Every row gives one point. To make a cloud, some directions were put in groups of two or more. Within a group, all points are equally far from the middle, so they leave a hole (a ring in 2 directions, a hollow ball in 3). The other directions are filled evenly. Then the cloud was stretched, turned, moved and blurred a little. Count the holes, and give their numbers of directions, smallest first.
(in the rows, 128 means zero)

Cloud (21 x 3)
[[168 109 112]
 [139 122 145]
 [137 157  82]
 [146 150 118]
 [156 143 172]
 [157 114  89]
 [ 93 146 150]
 [181 139 104]
 [130  89  90]
 [171 139 136]
 [160  95 126]
 [129 152 123]
 [ 93 153 121]
 [181 113 107]
 [146 146 136]
 [138  70 157]
 [159 136 127]
 [132  74 141]
 [102 154 130]
 [177 110 106]
 [156 100 129]]
Holes: 0

Cloud (21 x 3)
[[ 95 128  83]
 [119 131  56]
 [105 167 108]
 [ 84 102 104]
 [140 141 121]
 [130 135 187]
 [134 152 129]
 [128 145 138]
 [ 95 145 138]
 [162 172 120]
 [162 154  94]
 [ 87 118 120]
 [142 108 152]
 [119 153 135]
 [183 127 148]
 [106 164 145]
 [145 106  91]
 [135 141 129]
 [130 162 137]
 [160 125  90]
 [ 86  79 131]]
Holes: 0

Cloud (31 x 4)
[[120  88  93 138]
 [ 79 114 119 140]
 [126 130 164 170]
 [194 139 127 125]
 [102  82 120 138]
 [141 168 170 131]
 [162 120 124  92]
 [143 125 129  85]
 [145 101 170 142]
 [102 154 153 101]
 [139  81 112 156]
 [116  85 153 125]
 [102 142 132 172]
 [170 118 136  98]
 [184 121 114 110]
 [113 109 154  97]
 [133  94 163 115]
 [142 150 106 173]
 [140 135 110  87]
 [125  80 146 145]
 [ 93  87 126 133]
 [126  94 160 111]
 [ 94 138 154 100]
 [111  80 143 134]
 [174 126 162 119]
 [105 152 150  97]
 [120 165 171 132]
 [133 170 103 108]
 [ 89 123 100 143]
 [133  83 146 156]
 [137  94  86 135]]
Holes: 2 (2, 2)

Cloud (28 x 4)
[[145 116 179 103]
 [115 140 103  97]
 [173  93 133 125]
 [ 83 129 123 115]
 [136  96 159 158]
 [147 122 175 146]
 [110 135  92 120]
 [101 144 161 112]
 [166 181 143 123]
 [163  88 162 121]
 [ 94 130 151 154]
 [102 138 163 147]
 [ 97 137 162 138]
 [153  91 107 137]
 [178 121 119 164]
 [129 103  93 136]
 [101 129 113  86]
 [131 153 175 142]
 [134 123  94  99]
 [138 105 135 174]
 [180 116 124 120]
 [115 177 159 164]
 [109 140  97 112]
 [ 93 109 142 154]
 [165 129 164 160]
 [146 123 159  78]
 [163 113 122 172]
 [161 158 167 129]]
Holes: 1 (3)

Cloud (50 x 6)
[[149 147 116 130 115 163]
 [134 130 104 141 125 172]
 [ 99 182 146 130 137  93]
 [147 152 159 146 144 203]
 [150 172 114 108 169 131]
 [123 159 178 162 125 159]
 [132  88 150 158 107 162]
 [ 92 105 141 144 150 115]
 [138 115  95 156 123 116]
 [163 149 145 126 147 188]
 [111  89 114 118 115 179]
 [138 106  89 100 123  87]
 [127 136  91 153 153 151]
 [124 117  79 134 113 135]
 [119 165 152 101 135 129]
 [128 169 152 143 112 166]
 [121 108 104 129 120 183]
 [161 113 121  85 179 125]
 [104 155 149  99 124  87]
 [140 152 168 145 172 103]
 [111 175 126 105 118 107]
 [ 96 146 151 165 141 104]
 [100 133 135 124 147 208]
 [116 126 125 148 150 204]
 [151 143 149 107 110 182]
 [115 172 157 109 140 119]
 [152 117 161 161 132 146]
 [114 146 112 162 166 159]
 [113 130 104  95  95 128]
 [142 144 200 111 133 156]
 [143 104 141  96  93 112]
 [146  95 145 134 148 117]
 [123  85 174  96 113 152]
 [124 167 152 130 127 172]
 [115 137 172 131 136  86]
 [131 108 180 104  84 119]
 [112 120 133  92 119 181]
 [143 166 130 100 124  91]
 [131 131 126 153 129 197]
 [165 136  96 129 132 123]
 [131 125 138 164 129  94]
 [129 141 135 145 126 204]
 [138 150  75 112 126 115]
 [163 149 121 156 166 118]
 [174 131 122 130 160 164]
 [106  78 134 126 131 147]
 [138 107 114  83 162 120]
 [ 99 154 118 152 145 163]
 [105 105  88 150 131 109]
 [119 142 145 113 140 209]]
Holes: 1 (4)

Cloud (56 x 6)
[[141 112 165 152 179 135]
 [ 87 155 163 140 149 129]
 [126 173 145  95 142 161]
 [156 109 166  91 146 135]
 [176 144 154 119 132 134]
 [145 110 130 148 196 115]
 [ 94 128 136 133  94 114]
 [136 120 158 150 185 110]
 [147  85 151 103 110 146]
 [140 168 142  94 165 122]
 [129  98 147 149 106 105]
 [131 153 134 136 134 187]
 [128  96 164  91 144 161]
 [156 153 160 146 169 121]
 [113 131 127 155 124 176]
 [157 110 128  90 189 148]
 [107 145 101 153 126 136]
 [ 99 128  99  73 159 145]
 [121 167 141 152 124 153]
 [164 136 136 129 192 118]
 [161 109 116  91 177 116]
 [134  99 150 156 111 110]
 [103 142 114 156 116 147]
 [133  91 136  81 177 134]
 [ 77 130 160 125 154 155]
 [119 158 127 143 183 105]
 [ 99 126 110  89 138  94]
 [131 163 100 108 171 118]
 [174 106 118 125 129 170]
 [ 83 139 158 129 108 139]
 [114  91 167 129 171 139]
 [112  71 123 103 169 121]
 [ 94 145 164 100 114 129]
 [145  90 114 162 143 116]
 [115  89 165 137 130 159]
 [155 106 135  85 183 136]
 [127 160  93 101 162 124]
 [ 86 131 103 146 129 120]
 [104 146 101 147 159 108]
 [130  95 129 147 190 113]
 [159 135 110 130 182 106]
 [120 139 173 151 150 107]
 [155 106 103 131 192 144]
 [113 132 174 141 152 101]
 [142 177 144 127 128 149]
 [ 92 155 157 140 164 113]
 [ 97 133  95  78 139 127]
 [ 72 133 151  95 156 140]
 [173 142 149 149 130 133]
 [149  84 140 106 104 129]
 [146 112 104 126 196 156]
 [ 68 114 118 106 165 133]
 [140  97 154  84 171 133]
 [164 112 142 165 129 135]
 [ 87 146 167 133 121 127]
 [104 152 162  87 132 124]]
Holes: 3 (2, 2, 2)
